Rows are points. Each copy is the shape, with its points in the same order, stretched, turned, moved and blurred by noise. Say if it was mirrored as well.

Shape (7 x 3)
array([[-0.052, -0.004, -0.077],
       [-0.028,  0.048,  0.030],
       [-0.042, -0.063, -0.060],
       [-0.006,  0.018, -0.038],
       [ 0.015,  0.016,  0.034],
       [ 0.008,  0.018,  0.023],
       [ 0.009,  0.033,  0.024]])
Copy 1 (7 x 3)
array([[-0.003, -0.016, -0.066],
       [-0.039, -0.040,  0.012],
       [ 0.054, -0.002, -0.050],
       [-0.025,  0.000, -0.023],
       [-0.015, -0.001,  0.041],
       [-0.012, -0.005,  0.024],
       [-0.035, -0.004,  0.028]])
Copy 1 is: only turned
Copy 2 (7 x 3)
array([[ 0.035,  0.064, -0.041],
       [ 0.039, -0.030,  0.016],
       [-0.025,  0.107,  0.007],
       [ 0.020,  0.003, -0.028],
       [-0.006, -0.023,  0.013],
       [ 0.010, -0.015,  0.008],
       [ 0.020, -0.032,  0.002]])
Copy 2 is: only turned

Shape (8 x 4)
array([[ 0.046, -0.028, -0.003,  0.038],
       [-0.008, -0.011, -0.066, -0.027],
       [ 0.014, -0.001,  0.012,  0.040],
       [-0.032, -0.045, -0.057, -0.018],
       [ 0.061, -0.032,  0.026,  0.004],
       [-0.019,  0.023,  0.023,  0.008],
       [ 0.023, -0.022,  0.030,  0.059],
       [ 0.005,  0.018,  0.049, -0.028]])
Copy 1 (8 x 4)
array([[ 0.038,  0.057,  0.019, -0.009],
       [-0.005, -0.005, -0.051,  0.053],
       [ 0.014,  0.023,  0.012, -0.014],
       [-0.014, -0.012, -0.091,  0.033],
       [ 0.079,  0.031,  0.046, -0.017],
       [-0.008, -0.027, -0.001, -0.023],
       [ 0.035,  0.040,  0.026, -0.044],
       [ 0.028, -0.028,  0.026, -0.029]])
Copy 1 is: mirrored
Copy 2 (8 x 4)
array([[ 0.004, -0.014, -0.058, -0.014],
       [-0.071, -0.030, -0.002,  0.015],
       [ 0.018,  0.011, -0.039, -0.029],
       [-0.080, -0.005, -0.027,  0.030],
       [ 0.044, -0.031, -0.059,  0.013],
       [ 0.023,  0.018, -0.010, -0.015],
       [ 0.030,  0.017, -0.075, -0.027],
       [ 0.060, -0.013, -0.005,  0.023]])
Copy 2 is: only turned
Copy 3 (8 x 4)
array([[-0.012,  0.027,  0.004,  0.061],
       [-0.010,  0.021, -0.034, -0.018],
       [-0.027, -0.010,  0.013,  0.050],
       [ 0.029, -0.002, -0.044, -0.013],
       [ 0.001,  0.040,  0.036,  0.059],
       [-0.008, -0.024,  0.036,  0.015],
       [-0.009, -0.016,  0.025,  0.076],
       [ 0.009,  0.005,  0.064,  0.010]])
Copy 3 is: only turned

Shape (9 x 4)
array([[-0.014, -0.001, -0.011,  0.044],
       [ 0.021,  0.036, -0.004,  0.018],
       [ 0.012,  0.023,  0.012,  0.001],
       [ 0.020, -0.018, -0.015,  0.006],
       [-0.078, -0.006, -0.032,  0.004],
       [ 0.029, -0.018,  0.087,  0.035],
       [ 0.022, -0.005, -0.012, -0.001],
       [-0.106, -0.010, -0.016,  0.011],
       [ 0.015,  0.013, -0.022,  0.036]])
Copy 1 (9 x 4)
array([[ 0.002, -0.032,  0.024,  0.032],
       [ 0.031,  0.036, -0.005,  0.034],
       [ 0.004,  0.030, -0.016,  0.014],
       [ 0.033, -0.004, -0.013,  0.006],
       [-0.031, -0.061,  0.062, -0.058],
       [-0.049,  0.010, -0.055,  0.097],
       [ 0.035,  0.011, -0.015,  0.004],
       [-0.063, -0.079,  0.078, -0.057],
       [ 0.037,  0.001,  0.011,  0.035]])
Copy 1 is: mirrored
Copy 2 (9 x 4)
array([[-0.019,  0.013,  0.008, -0.027],
       [-0.007,  0.038,  0.034,  0.008],
       [-0.008,  0.008,  0.028,  0.013],
       [-0.010,  0.018, -0.004,  0.012],
       [ 0.023, -0.024, -0.001, -0.070],
       [-0.068, -0.037,  0.035,  0.042],
       [-0.004,  0.017,  0.001,  0.015],
       [ 0.021, -0.049, -0.001, -0.083],
       [-0.012,  0.039,  0.015, -0.004]])
Copy 2 is: only turned
Copy 3 (9 x 4)
array([[ 0.020,  0.017, -0.021, -0.020],
       [-0.013, -0.009, -0.052, -0.022],
       [-0.024, -0.020, -0.013, -0.015],
       [ 0.003,  0.011, -0.006,  0.023],
       [ 0.068, -0.017,  0.030, -0.025],
       [-0.099,  0.028,  0.045, -0.013],
       [ 0.002, -0.001, -0.012,  0.008],
       [ 0.077, -0.015,  0.052, -0.038],
       [ 0.012,  0.023, -0.049, -0.005]])
Copy 3 is: mirrored
Copy 4 (9 x 4)
array([[ 0.010,  0.008,  0.048,  0.013],
       [-0.009,  0.036,  0.030, -0.023],
       [-0.017,  0.019,  0.002, -0.020],
       [-0.016,  0.026,  0.009,  0.027],
       [ 0.079,  0.009,  0.013,  0.032],
       [-0.052, -0.053,  0.016, -0.016],
       [-0.003,  0.033,  0.013,  0.017],
       [ 0.100, -0.014,  0.002,  0.031],
       [-0.017,  0.030,  0.042,  0.001]])
Copy 4 is: mirrored
